Each point is reached from the start by the listed moves, each made 0, 1 or 2 times, or once backwards (-1), plus a little noise. Is the number of moves made odd or even? Then give how often each move was made.

Moves:
(1): [  1 -19  20 -13]
(2): [10 12 21 24]
Start: [ -6 -11   0   4]
Points:
[-13 -59  18 -47] -> odd (2, -1)
[  6 -37  60   3] -> odd (2, 1)
[15 13 42 52] -> even (0, 2)
[ -3 -49  39 -21] -> even (2, 0)

Moves:
(1): [ -9 -10  -1 -10   0  -4]
(2): [ -2   8  -2 -11 -16  -7]
(3): [30  3 -1 -1  6 -3]
(4): [ 5 -8 -4 -4 -6 14]
(5): [ -7   6 -22  -1  12 -16]
(6): [ 2  7  3 -6  6 11]
Start: [ 14  -5 -13  12  -9 -19]
Points:
[ 28 -46 -49  -2   9 -25] -> even (2, -1, 1, 2, 1, -1)
[ 38 -16   3  -3 -33 -28] -> odd (1, 1, 1, 0, -1, -1)
[ 60 -13   6  37  -3  -5] -> odd (-1, -1, 1, 0, -1, -1)
[ 56   9 -48   2 -20 -12] -> even (-1, 1, 1, 2, 1, 0)

Moves:
(1): [  4  -6  -2   2  14   3  -9   1  -3 -11  -6   5   3  -5]
(2): [ 2  1  3  0  3  1  0 -5 -1 -1 -6  8  0  3]
(3): [  1   2   9  -1  -4 -13  -2   0  14   7  -2  -3 -15   3]
(4): [-8 -1  6 -3 -2 -4 -1 -5  0  2  5 -2 -8  1]
(5): [-6 -7  5 -8  1 -5 -1  9 -3 17  7  0 -1  4]
(6): [-5  9  8 -7 -4  5  9  3  7  8  8 -2 -8  3]
(7): [  2  -3  -2  -5  -3  -1  12   2  -6   1   4 -14   1   1]
(8): [  5   9   1   6   3  -5 -12  -5   0   1  -8  -3   0   0]
(9): [-11  11  -5   2  -3  -1   1   3  -3   1  -7   1  -7   9]
(10): [ 1 -5 -6  5  2  6 -1  0 -5  2 -7  0  2 -5]
(11): [-2 -2 -1  3  4  3  5  2  6  9  5 -7  5  6]
Start: [-1 -1 -1  8  5  0 -1  3  1 -6  1 -7  0 -1]
Points:
[ 12   6 -20  43  17   7 -24 -13   2 -25 -59  26  -1  -3] -> even (0, 2, 1, -1, -1, -1, -1, 0, 1, 2, 0)
[ -4 -20   5 -20  24  18   5  24 -23   5   5  27  14   0] -> even (1, 2, -1, -1, 2, 1, 0, -1, 0, 0, -1)
[ 29 -12  -3  32  50   6 -51 -38 -25 -60 -37  12  22 -22] -> even (2, 2, -1, 2, -1, -1, 0, 2, -1, 0, 0)
[  4 -18  24  -4  10 -18  -8  19  30  24  11 -20 -25 -10] -> even (1, -1, 2, 0, 1, 1, 0, 0, -1, 1, 0)
[ -7  -6 -25  18  28  -1 -13  10 -25 -34 -30  -7   2   3] -> even (2, 0, 0, 0, 0, -1, 1, 0, 2, 0, 0)
[-5 -5 20 -2 41 27 -2  3 18 -4 26  5 12  3] -> even (2, 1, -1, 1, 0, 2, -1, 0, -1, -1, 2)
